Each row is a point. Examples show where two turns around zero, p and q, send a point. Where does a point land after both, in the order given? Backwards means that the second turn is done in reverse. Each puzzle has new turns, and all numbers are rounded.
In the rows, zero is written as 128.

Turn p:
[ 92 150] => [ 96 100]
[117  68] => [182  99]
[179 152] => [121 184]
[ 93 120] => [125  92]
[159 150] => [117 164]
Turn q:
[ 89 178] => [ 67 146]
[129  96] => [147 102]
[166 110] => [169 135]
Where do these land?
p, then q backwards: [174  84] => [191 120]
p, then q: [126 150] => [108 119]
q, then p: [ 84 149] => [121  80]

Turn p:
[163 132 145  96] => [101 144 123  89]
[ 98 158 142 198] => [189 110 178 147]
[145 133 106 113] => [108 152 124 134]
[131 122  74 114] => [104 155 111 168]
[159  98 150 124] => [137 138  98  92]
[ 71 125 151 123] => [129  67 133 139]
Turn q:
[146  94 129 148] => [168 129 146 129]
[144  97 156 120] => [143 122 161 154]
[133 100 107 111] => [132 142 159 109]
[ 84 225 155  95] => [ 36 110  67 153]
[107 159 124 143] => [115 116  93 119]
[158 128 107 138] => [148 159 122 123]
[124  94 117 141] => [154 120 147 109]
Where do these land?
q, then p: [ 99 129 111 132] => [104 118 107 132]
q, then p: [150 154  69 116] => [ 78 130 173 143]
p, then q: [112 113 132 101] => [131 117 142  98]
q, then p backwards: [127 133 189 149] => [ 71 110 107 141]
q, then p backwards: [148 136 108 190] => [147  75 139 166]
p, then q: [169 107 140  74] => [ 70 130 132  85]
q, then p: [ 90 124 146 134] => [135 115  88 133]

Turn p:
[181 187  88 129 111 167  83  98] => [161 209 143 117 170  75 125 118]
[123 136  92  89 180 116 110 150] => [ 88 118 143 139 151  92 170 158]
[119 100 157 172 152 177 165  98] => [114 144 159 155 112 192 112  81]
[142  79 130 172  89 119 168 130] => [153 137 100 118  69 178 135 115]
[136 123 162 137 176 148  62 127] => [137 111 134 177 189 121 148  89]
[143 131 146  91 106 104 180 151] => [123 114 114  83 126 162 117 178]
[ 75 146 122 150  85 121 181 191] => [ 99 126  80 144  71 138  73 178]
[ 84  84 126  83  72  93 119 124] => [115  72  88  71  96 102 123 110]
[149 166 129 127 181 107  85  85] => [161 121 190 148 170  92 149 126]
Turn q:
[141 153  83 106 125 113 157 148] => [130 121 112 144  94  87 165 125]
[ 85 140 161 111 106 119 129 140] => [104 129 151 125 172 124 153 148]
[161 171 158  91 183 167  93 150] => [106 122  42 120 156 104  87 151]
[ 92  97 163  86 171 171 115 152] => [112  98 103 106 203 120 109  92]
[171  72  90 168 107  76  81  74] => [224 164 166 110  79 159 101 130]
[ 78 155 115 187  91 142 133 144] => [ 88 132 192 181 123 123 117 136]
[172 147 127 112 187  95 170 137] => [146  96  56 144 103 144 163 135]
[127 114  89 141  98  97 170  58] => [149 176 158 132  80 160 176  96]
[125 103 165 151  85 172 105 150] => [ 93 113 173  91 139 132  81 138]
Where do these land?
p, then q: [216 129 114  74 129 157 112 137] => [106 113  40 161 133 108 170 109]
q, then p: [ 55 122 130 162  87 111  92 154] => [155  78 133 186 165 177 117 130]
q, then p backwards: [ 69 114 113 118 142 106 106 103] => [170 145 142 147 154 152  89 108]
p, then q: [157  72  96 167 147 103 127 121] => [ 82 127 143 112  72 152 161 117]
q, then p: [126 164 134 158 157 181 141 140] => [119 121 122 164  92  86 119  89]
p, then q: [ 71 148 102 137 150  95 144 141] => [138  99 194 125 144 133 130 156]
q, then p: [115 143 142  92 163 105 150 169] => [103 127 139 137  83 151 175 142]
q, then p backwards: [122 163 103 162  70 142 167  92] => [111 116  65 156 162 156 174 112]
p, then q backwards: [129 133 166 216  88 139  62 106] => [120  95  47 142 207 122  94 106]
q, then p: [205 135 152  74 125 129 148 104] => [ 79 155 111  63 119  90 133 163]
p, then q: [142  86 156  50 149 141 159 140] => [105 110 107 120 183 111 143  52]

Turn p:
[152 102 144 105 120 121 131 132 125] => [102 122 122 116 101 125 117 123 148]
[105 145 137  95 102 124 105 133 111] => [142 138 114 116 103 161 155 107 125]
[109 121 125 145 131 101 149 106 100] => [136 112 138 145 115 136 101 125  89]
[118 100 120 105 122 132 132 150 138] => [108 161 134 116 119 138 118 126 139]
[129 135 136 148 137 149 112 145 128] => [137 132 109 141 153 129 130 130 145]
[151 153 125 106 143 156 117  93 150] => [121 119 113 103 137  90 171 138 120]
[138  89 117 138  93 158 112  99 127] => [107 149 122 159 112  89 135  91 131]
[104 131 155 154 150 108 167 146 149] => [108 109 150 139 162 165 107 155 119]
[151 149  94 128 110 121 104 144 155] => [157 137 158 112 134 110 149 119 161]
[147 148 142 134 145 141 168 163 120] => [129 118 122 139 130 141 121 186 149]
[105 134 112 150 154  95 111  97 106] => [161 110 128 122 142 124 104 105  83]
Turn q:
[127 147  31 133 138 109 192 128 116] => [ 89 101 189 147 125 113 113 216 126]
[148 141 149 157 120 147 113 137 137] => [174 127 129 117 136 134 120 114 134]
[138 151 147 135 120  94 104 144 133] => [152 149 132 152 127 107 135 108 153]
[139 115 141 140 118 147 133 100 149] => [146 108 107 108 104 133 117 126 120]
[ 94 119 132  74 146 136 127  75 124] => [ 80 135 110 126  89 140 151 116  79]
[143 105 132 123 106 125 130 122 146] => [131 125 101 113 113 124 126 137 146]
[100 133 124 164 119 122 132 121 133] => [125 106 154 127 117 128 106 109 141]
[120 144 135 108 121 141 114 145  98] => [122 166 140 118 147 135 135 118 119]
[140 142 143 129 145 120 138 139 123] => [140 128 128 140 146 108 133 126 117]
[150  94 124 130 137 132 105 131 118] => [131 133  96 140 141 156 118 136 136]
[ 93 140 132 121 139 144 109 147 144] => [122 123 148 121 136 147 161 100 131]
[144 106 145 122 126 117 138 145 116] => [123 135 101 127 151 112 121 131 136]
Where do these land?
q, then p: [131 163  93 120 130 125 115 111 136] => [121 114 125 165 121 150 140 138 155]
p, then q backwards: [104 152 151 151 138 140  99 107 138] => [128 117 156 123 173 142 123 153 133]
p, then q: [128 105 137 147 125 121 101 169 153] => [150 100 126 137 102 147 161 111 110]
q, then p: [120 142 148 120 151 117 158 137  87] => [156 102 110 118 135 148  99 122  98]
p, then q: [113 119 131 136 142 162 140 162 135] => [145 114 167 138 146 140 151 124 127]
q, then p backwards: [141  98  98 137 124 116 148 119  83] => [128  93 138 141 163 136 167 147 123]
q, then p: [116 162 128 125 138 106 144  96 153] => [119 105 145 160  97 145 114 108 132]
p, then q: [150 132 161 108 120 119 147 103 144] => [ 83 116 116 102 131 122 124 116 143]
p, then q: [128  92 153 113 157 155 107 104 101] => [ 89 140 161 152 103 158 122 150 139]
q, then p backwards: [172 112 111 131  97 121 133 131 128] => [153 132 116 121 152 144 138 165 108]
p, then q: [121 112 112 111 115 118 101 159 128] => [153 138 132 117  94 128 152 131 112]
p, then q: [111 147 113 139 101 136 143 140 152] => [153 111 133 116 147 102 124 113 109]
